Rows are points. Each copy is the shape, with its points in the same order, turned, moved and blurred by noise. Is it also mirrored, or only turned?

Shape (8 x 2):
[[ -3  -3]
 [-18 -30]
 [-15   4]
 [-21 -18]
 [ 60  -6]
 [-16   2]
 [-21   1]
 [-22   0]]
Copy 1:
[[ -5  -3]
 [-15 -30]
 [-19   2]
 [-20 -23]
 [ 57  10]
 [-17  -1]
 [-23  -2]
 [-22  -6]]
Copy 1 is: only turned
Copy 2, 8 rows:
[[  2  -9]
 [ -6 -37]
 [ 13 -13]
 [  3 -33]
 [-44  36]
 [ 14 -14]
 [ 18 -19]
 [ 16 -17]]
Copy 2 is: mirrored

Shape, 6 rows:
[[ 36   1  -1]
 [ 10  23 -41]
 [-18  41  30]
 [ 17  33  15]
 [ 26 -34  -3]
 [ -9 -10 -14]]
Copy 1, 6 rows:
[[  7  -7  39]
 [ 19 -44   2]
 [ 21  30 -21]
 [ 31  14  14]
 [-24 -11  46]
 [-18 -18   3]]
Copy 1 is: only turned
Copy 2:
[[ 36  31   5]
 [-17  36  12]
 [  6  12 -60]
 [ 19  36 -34]
 [ 44   4  24]
 [  4  -2   8]]
Copy 2 is: mirrored
Copy 3, 6 rows:
[[ 27 -19  30]
 [ 45 -18 -19]
 [  7  47   5]
 [ 29  20  21]
 [  0 -43  27]
 [  0 -18  -8]]
Copy 3 is: only turned
Copy 4:
[[ 10  11 -16]
 [  5 -37 -38]
 [-52 -17  10]
 [-32   1 -15]
 [ 34  10   4]
 [ 13 -30   7]]
Copy 4 is: only turned

Shape:
[[-38 -33  13   0]
 [ 38  12 -17 -12]
 [ -5  -3  52  33]
 [ 46  -4   2 -25]
 [-31  48  24 -12]
 [-30 -32  15  21]
 [ 39  -6  24 -12]]
Copy 1, 7 rows:
[[  5  12  32 -15]
 [ 31 -35 -49   2]
 [ -5   1  16  48]
 [ 39 -49 -26   5]
 [-49 -15 -22   9]
 [ 12  21  19   1]
 [ 27 -47 -10  25]]
Copy 1 is: mirrored
Copy 2 (7 x 4):
[[-26 -20   9 -28]
 [ 33  -2  -4  37]
 [-51 -37   8  35]
 [ 32 -24 -22  35]
 [-44  26 -32  22]
 [-34 -29  30 -13]
 [ 12 -35 -17  34]]
Copy 2 is: mirrored

Shape:
[[  0 -12   5  -8 -11 -42]
 [ 24 -21  -6 -12  14  28]
 [ 15  21  25  34  33 -32]
 [  7  33 -34 -21  21  12]
 [  7   3 -27 -47 -23  27]
 [ -5 -34  14  -2 -24   6]
 [-17  -4  26  13 -45 -40]
 [  8  12 -48  22  -2 -13]
 [-25 -21 -11  10  13  11]]
Copy 1 (9 x 6):
[[ 18  -6  16 -32 -20 -31]
 [ 15 -37  -1   8 -13  26]
 [ -9   8  56  21  -7 -32]
 [ 28 -28 -15  21  31 -10]
 [ 53 -17 -34 -16  14  18]
 [ 14   4  -8 -26 -39  11]
 [ 23  39  11 -38 -36 -32]
 [ 42 -16 -13  26 -16 -50]
 [-13 -11 -22   0 -22 -12]]
Copy 1 is: only turned
Copy 2:
[[  4  -5 -28  28  23 -17]
 [ 38  -6 -19 -37   4   9]
 [ 13 -16  43  18  38 -16]
 [-26 -22  -7 -46   8  -7]
 [ -4   7 -56 -48 -10 -14]
 [ 35  24 -33   9  -2   8]
 [  2  30 -20  54   7 -28]
 [-18 -38  -3   1 -23  -5]
 [  4   4 -12  -1   2  35]]
Copy 2 is: mirrored
Copy 3, 9 rows:
[[-17 -23  11 -30 -21 -11]
 [ 40 -12 -17   7   8  17]
 [-12  15 -13   4 -14 -60]
 [ 12  30 -47 -21 -10  21]
 [ 25   5 -12 -24 -21  60]
 [  5 -27  32   8  -2  20]
 [-38 -15  36  -7 -35  -1]
 [-21 -13 -49   4 -22  13]
 [-17 -10  -9  12  28  16]]
Copy 3 is: only turned

Shape (13 x 8):
[[-13 -16   3  38   6  16 -31 -11]
 [  0  19   5 -19 -11 -24  13  -8]
 [  6  12   5 -37  -9  -2   6 -30]
 [  5   1   3 -32  -9 -26 -19  -6]
 [ 19   6 -11  -4  15  32 -24  -1]
 [-23  -4 -12 -19   1  -4   2 -19]
 [  3 -11   7  18  26   4 -24 -28]
 [-21  -4   8  10  17  16 -26 -27]
 [ -1  36  -7 -11 -15 -11   7   1]
 [-28  -2  44  16   3  -2  -7  -2]
 [-41 -38  40 -16  -4   7  43   9]
 [ 11  12   8  -7 -10 -34  37  11]
 [ 20  13  -3 -17 -34 -16  11 -13]]
Copy 1 (13 x 8):
[[  4  -3  -2 -29 -47   5  -1 -19]
 [-11   3   7  15  19 -27  27  -3]
 [  7 -24  13  27  12 -26  32 -20]
 [-11 -16  23   4  21 -21   2 -21]
 [ -6 -19   4  20 -23  29  11 -25]
 [  6 -25 -15  -3  10 -19  17 -14]
 [ 14   2   3 -15 -23   5  14 -44]
 [  8 -20  -2 -25 -25   2  25 -31]
 [-29  -4   2  21   4 -19  29   4]
 [ 12   1  22 -40 -14  -5  31   7]
 [ 56 -15   3 -24  18 -10  19  42]
 [ -1  28   6  21  26 -23  19  16]
 [ -7  -2  16  38   3 -36  11  -2]]
Copy 1 is: mirrored
Copy 2, 13 rows:
[[  2  18 -21  -2 -26 -12 -44 -19]
 [ -1   0  -1   0 -15  -6  33  22]
 [-18 -10  28  -2 -22  -3  22  13]
 [ -2   0  14  15 -12 -34  19  12]
 [-13   2  13  19   7   4 -18 -30]
 [ -6  -9   5 -24  -6 -17   0  13]
 [  2  18   1 -11 -31 -14 -17 -30]
 [-21  18  -2 -18 -24 -14 -26 -19]
 [-14  -9 -17   9  -5   4  26  16]
 [ -9  48 -17 -10 -30  -5 -11  16]
 [ 15  43  17 -40  -9   8 -15  60]
 [ 26   8  -7   1 -10   9  42  29]
 [  4 -22   6  21 -26   3  24  22]]
Copy 2 is: mirrored
Copy 3:
[[-23 -34  37   3  15  10  12  -6]
 [  0  22   3  -1 -20 -28 -12  20]
 [ 16  11   8   2 -16 -39 -17  -8]
 [  8  -9   1  11  -6 -29 -27  21]
 [ 24 -14  26 -11  21  11 -14 -12]
 [-12  10   1   8  14 -30  -6  -8]
 [  2 -27  32  -9  16 -19  18  -2]
 [-14 -22  40 -10  16 -18   5  -9]
 [  0  31  15  -1 -15  -2 -24  12]
 [-40 -27  20 -30 -15 -19  -3   4]
 [-48 -14 -43 -35 -19 -34   0 -28]
 [ -5  21 -20 -12 -35 -13   4  28]
 [ 16  16   2  18 -36 -16 -13   8]]
Copy 3 is: only turned
Copy 4 (13 x 8):
[[  4   6 -38   8 -24   7 -24 -31]
 [  7   5  20 -21   3 -26   3   7]
 [ 13  13  20 -35  17  -4 -15  -7]
 [ 25 -16   1 -33  13 -23 -16   3]
 [ 21   9 -22   4  17  26 -30  11]
 [  4   4   8 -12  22 -17 -19 -24]
 [ -7   8 -35 -21  -6   5 -30 -12]
 [ -1  14 -18  -5  -4   1 -39 -31]
 [ 20  19  15  -1  10 -21   6  15]
 [ -9  -8   5   1 -42 -11 -30 -14]
 [-33 -35  48   4 -16   4 -11 -34]
 [-16  -9  22 -18  -2 -19  19  24]
 [ 22   6  14 -32   8  -7  21   8]]
Copy 4 is: mirrored

Shape (14 x 9):
[[ -6   1 -45 -11 -21 -22 -14 -21  -2]
 [ -4  19  23  -5  23   1  13  -4  11]
 [-11   9   9   9  -6 -15   1  -2  -8]
 [  5   5   4   9  25  19  17  21  18]
 [  9  26  11  -8 -14 -24  19  -6  -2]
 [  7 -18 -33 -14  24  11  -8  26  27]
 [ -6 -10   6   2   2 -29  20 -10 -11]
 [-10   2  29   2  -1   8  12  36   1]
 [ 15  29 -12   8  11  -4  -1   5 -10]
 [  8   3 -15   9  -3  -7  20  -8  -8]
 [ 11  14  12  -2  -2  18  41   2 -19]
 [-26 -23 -29 -21  39  13 -24 -10  29]
 [ 25  -5  14   7   2  18   7   6   5]
 [  0  20   6  21 -25  -9  20   6   7]]
Copy 1, 14 rows:
[[ 27 -19 -13  13 -42 -10   7 -11 -17]
 [-12 -14   9 -14  23   6   3  -4  23]
 [-15  -7  13  13  -3   7  10  -3  -5]
 [  0  -4  12 -24  24   0  -1  32   9]
 [-26 -14   6   7 -12 -13  11  -9  23]
 [ 39  -9  15 -38  -1 -10 -13  20 -11]
 [  3 -13  29  15  -6   1  27  -6  11]
 [-24  19  31 -21  15   4   6  11  -5]
 [ -6 -14  -3  13   8 -17 -20  14   1]
 [  2  -9   4  16  -7  -9  14  18  10]
 [-13  18   4   7  16 -19  22  18  30]
 [ 60 -20   0 -36  19  15  -3 -10 -17]
 [  1  16  13  -9   0   8 -12  22  23]
 [-30  -6   2   4 -17   3  16  17   1]]
Copy 1 is: only turned
Copy 2, 14 rows:
[[ 15  -2 -29  20 -24  20  16 -29   9]
 [ -1  15  44   9   3  -5  14   6  -7]
 [ 18   1   8  16  -8 -16   7  -3 -11]
 [ -6  -6  29  -2  29   4   2  17  -5]
 [ 29  22  20  27 -17   5  -5   7  -7]
 [-10  -4 -10  -7  41  25  22   3  18]
 [ 19   1  16  29   0 -20  -4 -16  11]
 [ 32  -2  27  -4  26 -16   8  18 -20]
 [  0   5   5  -2 -17   5  -6  20   2]
 [  8  -8   6  17  -6   7 -17  -8   0]
 [ 23  -3  39  -4   1   7 -30   1 -11]
 [-26  -2   4  -7  27  12  51 -34  17]
 [  3  17  13  -3  23   1 -16   4 -18]
 [ 24  -5  12  29  -3   3  -8  15 -28]]
Copy 2 is: mirrored
Copy 3:
[[ 17   2  -3  11 -40  35 -12  21 -12]
 [ -8 -22  22 -13  12 -20  -5   4  -5]
 [ -7 -11   9 -13  -6  16   0  -8 -12]
 [ -4  -8  11  14  11 -33  19  -4  -3]
 [ 24 -23  10 -27   7  14  -4   7 -13]
 [  7   0  27  38 -28 -23  26  20  15]
 [ -8 -14  -4 -23  -1  18  10  18   4]
 [ -5   0  23 -18   9 -14  31 -23  -3]
 [  8 -12  17  18  15  14   4   6 -30]
 [  5 -10 -15   3   3  14   8  13 -14]
 [ 17   5  -8 -19  30 -20  14  11 -20]
 [-26   2  24  29 -47 -25  -8  29  10]
 [  9   7   5   7  24 -10   9  -4  12]
 [ 14 -15  -9  -9   3   9   9 -23 -15]]
Copy 3 is: only turned

Shape, 16 rows:
[[ 18   3 -23 -14  -5  -2 -47  25   6 -19   5]
 [  4 -12  12 -28  -9  14 -14  35  -5  -4  26]
 [-32 -24  32  -4 -38  22  12   1  -5 -14  22]
 [  0  -9   0  -7   3 -24   5   4   6 -35   7]
 [  2   2 -18   1  30   0  -5  12 -26  10  12]
 [  7  -2  -4  -7 -35  15  15  11  -1  26   9]
 [ -7  25   0  -9   8   4   0  32  26 -17   0]
 [-23  13   6  -4  -7 -40   2  12   4  -1  15]
 [ -4  -7  15  33  -1 -21   5   8 -14   5  -5]
 [ 10 -13 -28 -13 -12  -1  -6  -4  11 -15 -13]
 [-13   3 -38  -2  38 -15   4  37   2  15   0]
 [ -6  -2  11  28 -11  -7  16 -19  25   0  -1]
 [ -6  -7 -15   7  20  -1  -4  -6   1  12 -18]
 [  7 -14  -8 -34   5  -4 -17   5   6  -4  14]
 [-11  17   4  20   0  -2  -3  -1  11 -17  25]
 [-16  -3  -2 -29  -4   2  25   8 -13   8 -17]]
Copy 1 (16 x 11):
[[ 20 -35  -5 -21  -2  30 -26   4  -1 -23  -5]
 [ 40 -19  -6  16  10  26  13  23  -3   0  -3]
 [ 31   2  -1  11   5 -17  60  18 -21 -16   8]
 [ 10  16  -4  -9  -3   7  -3  11 -30  -4 -16]
 [  5 -12  10  24   3   1 -29   1   4  16   4]
 [  3 -10  -8   8  46  10  21  19   2  -9  22]
 [  1  17 -16   4  -8  36   3  10  12 -14 -10]
 [  0  25  16 -10  -7   7   1  39  -8  -6  11]
 [-14   1 -16  -1  -5 -21   3  25 -11  13  19]
 [ -2 -12  -1 -20  25  10  -1  -8 -14 -15 -19]
 [  0  13  10   8  12   7 -38  14  35  14 -21]
 [-16  24 -19 -20   6 -12  21  -6 -12   1  22]
 [-15  -4   5  -7   8  -4  -6  -8  10  17  -5]
 [ 29 -12  12 -13  14  26  -5   1  -9   5  -6]
 [  7  21  -8  -2 -13   2  -3  -5  -4 -18  23]
 [-11  -1  19  17  25  12  24  18  -4  10 -16]]
Copy 1 is: only turned
Copy 2 (16 x 11):
[[-29   3   4  20  -7  13 -43 -14 -12 -13 -11]
 [-42  -6  16  -6  -5  -3 -16  -2  24  17  -5]
 [ -7   8   8  -4 -29   3  33 -17  53  21   4]
 [-15   5  11  10 -13  -7  18  17  -3 -17  -6]
 [-18 -36 -18   9  -1 -12 -10  10  -9  10   7]
 [  0   6   7 -22 -24  -7  -7 -12   7  42   4]
 [-27  29 -22 -12   1 -11 -11   3  -4  -5 -15]
 [ 15  17  -1  12   3 -16  -4  31  13  10  -8]
 [ 18  -2  -1  12  22  -4  23   1   0  19  10]
 [ -3  -2   8   1 -35  -6  -6 -15 -19  -9 -14]
 [ -8 -24 -27  12   8 -35 -14  12 -21  15 -32]
 [ 26  14 -11 -14  -7  13  30  -1  -3   9  -6]
 [ 14 -26 -20  -7   1 -10   2  -7 -12   1 -14]
 [-19 -19  14  -5 -18   1 -17   9   6  -2 -19]
 [ -6  17 -24   6  -6  12  12  13  10   4   6]
 [  3 -11   4 -23 -19 -46   1 -10  13   6   4]]
Copy 2 is: only turned
Copy 3 (16 x 11):
[[ 20  -1  -7 -21  -3  25 -17  25   8 -46 -16]
 [ 27  19 -12 -12 -25  -6 -27  15  -3 -25  18]
 [ 25  39  -6   8 -40 -28  10 -26  16  -8  12]
 [ 15  28   7  -1  -6  24   7  -2 -16 -12 -15]
 [ 14  -7  -9 -10  16   8   8  29 -13  -5  31]
 [  0  16   7 -30 -15 -28 -14   7  21   4  10]
 [ 21  13 -18  -1 -14  29 -20  24  12  12 -14]
 [ -6  42 -26  -6  10   9   4   2  -4   0  -9]
 [-22  18   0  15   0  -9  22  20  -1  -7  -1]
 [ 11  -2  21 -29  -9  19   2  -5  10 -15 -13]
 [ -2   5 -15 -26  12  43   5  38   1  10  28]
 [-10  21  18  18   3  -1   8 -10  26  11 -11]
 [-12 -17   2  -6   6  19  11   5   8   1  12]
 [ 15   7   2 -19  -4  17 -22  -8  -9 -25  11]
 [ 24  27  -4  17  19   4   5   9  19  -3  -7]
 [  2   2 -11 -28 -22  -1   2  -6 -13  23   9]]
Copy 3 is: only turned
Copy 4, 16 rows:
[[  1 -14 -33 -18   1  23 -40   5 -23  17   3]
 [ 28 -19  -8 -35   8  14 -35 -10  14   1  -5]
 [ 18 -30  24 -47 -19  -6  -2  21  37  -8 -18]
 [-14  -4  16  -6  -3  14 -21   4  -1 -22  11]
 [ 19  23  -1 -19  23  15   1 -12 -11  11  -4]
 [ 23 -19   0  -6 -17  -5 -10 -23  23  19 -24]
 [-33  -4  -6 -17  17  -3 -35 -20  13  12  -2]
 [-14   5   0 -10  -9  34   4  -7  25  -5   9]
 [ -1  24  -2 -21 -20  -9  14  -8   4 -16  -8]
 [ -1 -25   7   4  -9  -5 -22  -3 -24  11   8]
 [ -3  27  -2 -17  21   7 -13 -41 -10  25  30]
 [-11  -1   2   9 -17 -28   9   9  20  -7  -8]
 [ -1   2  -6 -10   7 -15  12 -12 -15  12  10]
 [ 17 -27  -4  -5  18  22 -16  -3  -3  -4  14]
 [-15  16   2 -13   4   0 -12  23  20   3 -12]
 [ -1 -22  29 -19   1   5   7 -37   4  10  -5]]
Copy 4 is: mirrored

Shape, 18 rows:
[[ -6  34 -34  -1 -55  -1   5 -16  20   9 -10  31]
 [-20  -1   6  -2 -22  15 -16  28  32  32  15   3]
 [-20  22  18  -3 -35  39   0  18   0  17  23 -23]
 [-28 -19  -3  -8  16 -27  24  -1   8 -24  11  -4]
 [ -9 -36 -16  17  18   5  15   7  -4 -26  33  -1]
 [  2   9   6  -6 -36  21   5  17  19  25  34  -5]
 [ -8  36 -39 -16 -14   7 -26  -7  13   4 -12  13]
 [ -6 -28  -2  10  26   0  25  -5 -16  10   2  -1]
 [  1  39 -42   2 -25  -2  -7  -6  -2  16   1  21]
 [  1  17   4  -9 -14  37  -4  16  28  13   8   6]
 [-23 -21   4  12   5 -14   1  20 -21  -6  17  17]
 [ -4 -36   9  23  14 -24  16   6  -7 -14  -5 -16]
 [ -3  14 -15  -7 -32   7 -11 -29  14  18  11  27]
 [ -4   5  31  18 -25  30  -2  25  21  -3  13   6]
 [  5 -25 -13 -13 -25   5  11  20  -8  -1  -2   3]
 [ 15   2  -5   4  12 -19  30  16  -7   0  22   7]
 [  5 -15  16 -14   2  -9   1   2 -12 -13  15   8]
 [ 10  23 -35   1 -33  -9 -31 -15  16  11   3  -1]]
Copy 1 (18 x 12):
[[-18  22  38  13  -5 -23  46  17 -12  32  28 -22]
 [ 16  -7 -30  -9   4  -1  25   4 -14  14  41  -7]
 [ 33 -15  -2  18  -4  33  39  22 -32  -4  29  -4]
 [-17   0 -22  20 -14  21 -14  44  28  20   1  13]
 [  9  -9 -10 -11 -28  29  -4  28  38  -1 -13   4]
 [ 37   7  -1  -3  -8  11  19  22 -22   8  32 -19]
 [  6   5  14  23   2 -23  47  -1   0  41   2   6]
 [-12 -13 -15  19 -23  28 -22  -1  13   6 -17  -7]
 [  8   1  33  11 -21 -30  34   8 -11  41   1  -8]
 [ 25  16 -18   9   3   4  37   5 -16  -1   9 -15]
 [ -3 -33 -16   2 -28  -2  -6  27  20  -8   7   6]
 [-21 -21 -14  -2   3  26 -30  26  15   6 -14   3]
 [  1  25  27  12 -15 -15  24  -4  -8  11  26   3]
 [ 13  -5 -19  -5  10  10  33  26 -22 -28  17 -15]
 [ 19 -11   7  14   7   8   0  20  19  11  15 -31]
 [ 12  -2  -8   3 -27  -3 -20  40   0  14 -19 -13]
 [ 12  -2  -4  22  -4  -4 -14  26  17 -12   1  10]
 [ 10   9  34  -5  10 -23  25   5 -13  40   8  13]]
Copy 1 is: mirrored
Copy 2:
[[-27 -47 -24  12  11 -60 -12 -15 -17  23 -25  10]
 [-18  -6 -40  37  23  -7  18  16  -6  18  22  -9]
 [  6 -13 -48  16  27 -34  47  12 -21 -16  20  -1]
 [-13  19  31   0  43   7  13 -20  -8   4  -6   1]
 [  4   5  17  21  56  15   1  -4  11 -21   2  20]
 [-20 -19 -45  18  35 -27  26   4   5  -5  21 -12]
 [-11 -11 -39  19  -5 -23   2 -31 -17  19 -22  27]
 [ -3  31  13  -4  30  -9 -14   9   3 -17  11  10]
 [-16 -22 -33   6   4 -43   0 -12   3  12 -29  32]
 [  6 -21 -46  18  18 -14   6 -11  -9   6  28   0]
 [-21   1  18   7  25   9  14  19   3  -3   5  23]
 [  9  21  31   2  23  12   1  17   2 -12  -9 -10]
 [-32 -21 -23  23  -1 -41  -5 -20  -1  -5   1   8]
 [ 12 -37 -20  20  16  -4  16  17  -5  -2  31 -10]
 [-23  -9 -19   0  34   0  -8  15 -19 -16  -8  -2]
 [ -8   2  -1 -23  37  -4   4  -3  28   2  -1   3]
 [-20   2   6  -7  14  11  13  -4   3 -22  10   0]
 [-21 -17 -35  32  -7 -29   5 -15   6   1 -37   6]]
Copy 2 is: only turned

Shape (16 x 12):
[[-10   4 -20   5   4   7 -18   4  -4 -24   8 -22]
 [  7   0   2  14  15  -4 -10  18  -5  36 -45  -9]
 [  0  -2  -1  14  18  -7   9  11 -12  -1  13 -18]
 [ 17   0  -8 -44  16  -2 -14   8 -10   1   5 -21]
 [  0 -13   8 -19  14 -11 -23  -4  -2 -14  15  -6]
 [ 23  11   3  -3   5  19   2   5   7  30  11  -8]
 [ -6  12   1   7  11  -9 -19  -7  -7  22  13 -15]
 [-14  22 -10  12  18  -7   3 -44  14  -2   2 -20]
 [-12   9   8  -7  16  -6  -7  -3 -15 -21 -17  -1]
 [-11  10 -18   4  -4 -13  -4  18   1 -21   6  60]
 [  6   5 -11   0  16  15 -12   1 -12   8  15 -16]
 [ 11  25   5  15   9  -1 -17 -41  11 -21  13 -11]
 [ -2  -7 -20   4 -44  -9   3  13 -13 -20   0  14]
 [-18  -7  -1  -2 -35  13   2  11  -8  -2 -18  43]
 [-13  17   3 -14  -9  -9 -11  15  -4 -21  14 -14]
 [-14  -3  -9   6   1  -3  -7   7  15 -21   8 -22]]
Copy 1, 16 rows:
[[  9 -15  11  -1  -3 -11  -1 -27 -20 -21  -4  17]
 [  1 -17   5  -7   0   4  16  16  31 -23 -27 -31]
 [ 15 -24 -16   9   5   8  -3  -8 -15 -18   0  -7]
 [ 18  -9  18  19  15   2   2  14  -7   7 -22  28]
 [ 19   9  16  14  26  -2  -3  -7 -17  -7   1   8]
 [ -6 -20 -14   4   6 -19  -1  14  -3  19 -14 -11]
 [ 16 -10  -8 -19  18  -9 -10   4 -14 -10 -17  -9]
 [ 35  11 -24 -21  -9 -14 -16 -31  -1  -2 -13   1]
 [ 19  17   7  11  -9   4   7  -7 -14 -27 -12  -1]
 [-29  31 -13  -5  -1   1  17   6 -15 -35  36  15]
 [  8 -21  -9   4  12 -19   0  -3 -14  -9 -18   7]
 [ 21  17  -7  -3  -8 -32 -37 -24 -11  -5  -3  -2]
 [-44   4   4  -2  -3  25  -5 -20 -16 -20   3  14]
 [-51  28  -1  -3  -1  12  28 -10 -14 -17  -5 -10]
 [  7  -1  18  -4  -8   8  -4  -4 -38  -7   2   9]
 [ 12 -13  11  -5  -1   3   1 -31 -15  -7  11   4]]
Copy 1 is: mirrored
Copy 2, 16 rows:
[[  1  -9 -16  20   3  12 -36   7 -15   6   2  -2]
 [-28  11 -29  25  22  -6 -11 -31  33 -18  -5 -17]
 [-14 -23 -18   4   7  15  -6   8  11  -6   1   2]
 [  3   3 -11  22  34  12  -1 -11  -4  22 -19  22]
 [  1  -7  14  21  21  16   2  -5 -17   8  -4   0]
 [ -6  -6 -19 -10  14 -28   1 -15   6  -6 -19  17]
 [  8 -24  -7   5   8  -3 -11 -12  13   6 -14 -16]
 [  5 -22  21  12   7 -21 -37  12  22  11  10  -5]
 [ -8   8   2  29   2  13  -6   0   7  13  22  -7]
 [ 25  35  -7   9 -15  14  13  30  -2 -26   5 -19]
 [  7 -16 -16   0   5   1 -19  -9  -1   3  -4  12]
 [  7 -14  17  -7  12 -25 -27   9  -7  20  27 -16]
 [-16  32 -17  -3 -11  22 -14  33 -14  -3 -25 -15]
 [-17  48  -4   6 -35   9   5  10   0 -18 -15 -10]
 [  1  -4 -16  25  -1   5  -2  20 -15  21 -12  -9]
 [-12 -15  -4  27   6   0 -23  19 -17  -5  -9  -7]]
Copy 2 is: mirrored
